Rows are points. Before rounding, the points of a table are all equally far from one centre. They may lie mostly on one side of it. Where is the centre, to within rounding?

Points (7 x 2):
[[ 53   1]
 [ 48 -11]
 [ 47 -12]
 [ 38 -19]
 [  8 -18]
 [ 37 -20]
 [ 46 -13]]
Centre: [24  7]

Points (8 x 4):
[[-26 -25 -17  28]
 [-58  -6   6  21]
 [-27 -25 -25  11]
 [-36 -23 -22  16]
 [-19 -13 -19  33]
 [-58 -15  -2   0]
 [-60  -9  11  15]
 [-54 -26  16  -5]]
Centre: [-19  -5  11   5]

Points (12 x 8):
[[  1 -22   2   0   8 -12  -1 -60]
 [  5 -31  22   7   3 -20  -1 -42]
 [ -5 -35  -1  -2  38 -13  -1 -40]
 [ 19  -4   7   2   6  -3 -10 -58]
 [  7 -28  -9  -6  15  -9   7 -54]
 [ 10 -42  -1  -7  10 -23   5 -36]
 [  9 -18   8   4  24 -35  -1 -42]
 [  8 -39  14  16   5 -12  -5 -33]
 [ 22 -37  13 -23  17  -4   9 -32]
 [  7 -26   1 -12   6 -29  -8 -53]
 [  1 -14 -17  18  -2 -26 -15 -21]
 [  4 -22  11  -3   0 -13  13 -49]]
Centre: [  3 -13   3 -10  13  -5 -13 -22]

Points (16 x 9):
[[ 13  15  60  -6  19  -7   9 -12 -43]
 [ 10  17  40 -28  15  25  19 -23 -28]
 [  8 -13  -9 -18  25  13   0 -20 -29]
 [ 10  13  60   8  -2  23  -3 -11   7]
 [ 16 -14   0 -33 -14  10  -5 -16 -23]
 [ 15  16  35   5  28  -8 -45  17 -47]
 [ -5 -10  52 -19  -5  26  -4   2 -17]
 [ 28 -14  24 -48 -13  17  -8  -3 -18]
 [ 18  13  36 -26  26  26 -26 -23 -41]
 [ 27  46  21 -32  34  17  23  -4 -28]
 [ 27  11  33 -19  25  32 -11   4 -47]
 [ 17  -4  17 -48 -27  10  -8  25  -2]
 [-18  -4  29 -52   2  19 -15  26   3]
 [ -9 -27   5 -19  15  15  13   7 -11]
 [ 44  18  10 -38  -1  30 -35  21  -3]
 [  8  -5  28   0  -9   3  -2  -5 -48]]
Centre: [ 13  19  22 -18  17  -8 -12   6  -3]

Points (15 x 12):
[[ 13   7 -37   4  31  -9 -33 -58 -14 -20   7 -23]
 [ 26  -1 -18  11  -4 -27 -21 -51 -14 -31  12 -28]
 [ -5   8 -15   6  20 -14 -51 -33  -9 -34  20 -29]
 [ 22  28 -18  12  30 -33 -35 -38  -8 -22   6 -29]
 [ 16  -8 -44   4   4  -6 -44 -27   4 -19  -9 -45]
 [ 25  29 -42  -8   4 -15 -39 -54  -9 -21  -3 -17]
 [  8  -7 -19   8  28  -6 -40 -57  -7 -18  10 -26]
 [ 20   7 -22   0  16 -17 -41 -46  13 -30  14 -21]
 [ 24  12 -22  10   6 -14 -31 -44   7 -38  25 -12]
 [ 24  24 -18   9   0 -29 -36 -46  -4  -9  13 -34]
 [ -9  -1 -17  -4  29 -17 -43 -26   4 -32  10 -23]
 [ 18  14  -9   3  11 -27 -48 -60  -6 -15  -8 -12]
 [  2 -13 -23  -3   8 -22 -49 -28 -17 -42  20 -16]
 [ 22  30 -51   4  25 -27 -40  -1  -9  -5 -30  -6]
 [ 40   6 -22 -17   2   7 -60 -44   5 -16  17  -7]]
Centre: [ 24   6 -13   3   9   3 -28 -11 -23  -8  -4  -6]

Points (21 x 18):
[[ 10  17 -33  21  -5  39  31 -33  33  -6 -21   8 -26 -11  -4  24 -17  13]
 [-13  23 -46  17   5  25  53   1  -6  -2 -27 -15 -33  18  -8  18   5  -2]
 [ -4   2 -41  24  -3  31  39  -8 -27 -20 -18  10   2 -10   6  29  19 -16]
 [ 14  25 -15   8 -27  42  33 -32  12 -13 -35 -24 -19 -11 -10  15  14  -9]
 [  1  10 -21  37 -12  23  49  -3 -16   7 -26  17 -17 -22  10  27   6  10]
 [  4  19 -38  17  -5   2  60   7   8  -9 -20 -13  -9  10   8  19   8  -7]
 [-19  31 -26  29 -15  24  53 -31   8  -5 -32   3 -10  -6   6  33   9 -19]
 [  3  21 -48  15 -33  13  23 -19  -8   2 -13  -2 -43  -3   3  12   9 -12]
 [ -6  15 -42  35 -22  18  51 -26  11   4 -40 -10 -35  16  -8   7  10 -28]
 [-13   8 -31  33 -13   8  54 -23  15  -7 -25  -2 -25   0   5  30  -3 -36]
 [ -5  27 -43  41 -11   9  34 -14  -1  -4  -7  -9 -11   7  12  32  -9   2]
 [ 13  28 -33  38 -18   2  42 -14   6 -15 -43  19  -7   8   1  22 -12   1]
 [ -5  34 -49  32   7  23  43  -9  14  -3 -31   2 -30  -4 -24  13   4 -23]
 [ -2  31 -29  36 -29   8  28 -34 -10  12 -17  25 -22 -16 -11  36   9  -8]
 [  9  12 -44  45  -2   8  49  -6   7   5 -26   4 -42 -11 -23   8  -4 -10]
 [ 23  23 -53  29 -10   5  35 -14  -4   5 -20   1 -16   2  -4 -11   4 -33]
 [ 34  -3 -54  20  -5   7  42 -12   9 -20 -13  -7 -14  -3 -14   5   1 -16]
 [  3  26 -40  31 -10   9  37 -40 -13  -7 -21  -2 -22  -6  12  -7  19 -18]
 [  4  29 -32  30 -15  20  44 -10  18 -10 -53  -2 -13  -3   4   1   6 -14]
 [ 27  11 -32  41   2  13  34  -6  -3  14 -29  12 -18  -7   3  34  13 -20]
 [ 11   3 -49  40 -17  11  36 -11  10  28 -17  -4 -28   3  -3  29  16 -11]]
Centre: [ -4   1 -11  18  -7  19  26 -19   3   1 -13  10  -8  13 -22   4   5  -5]
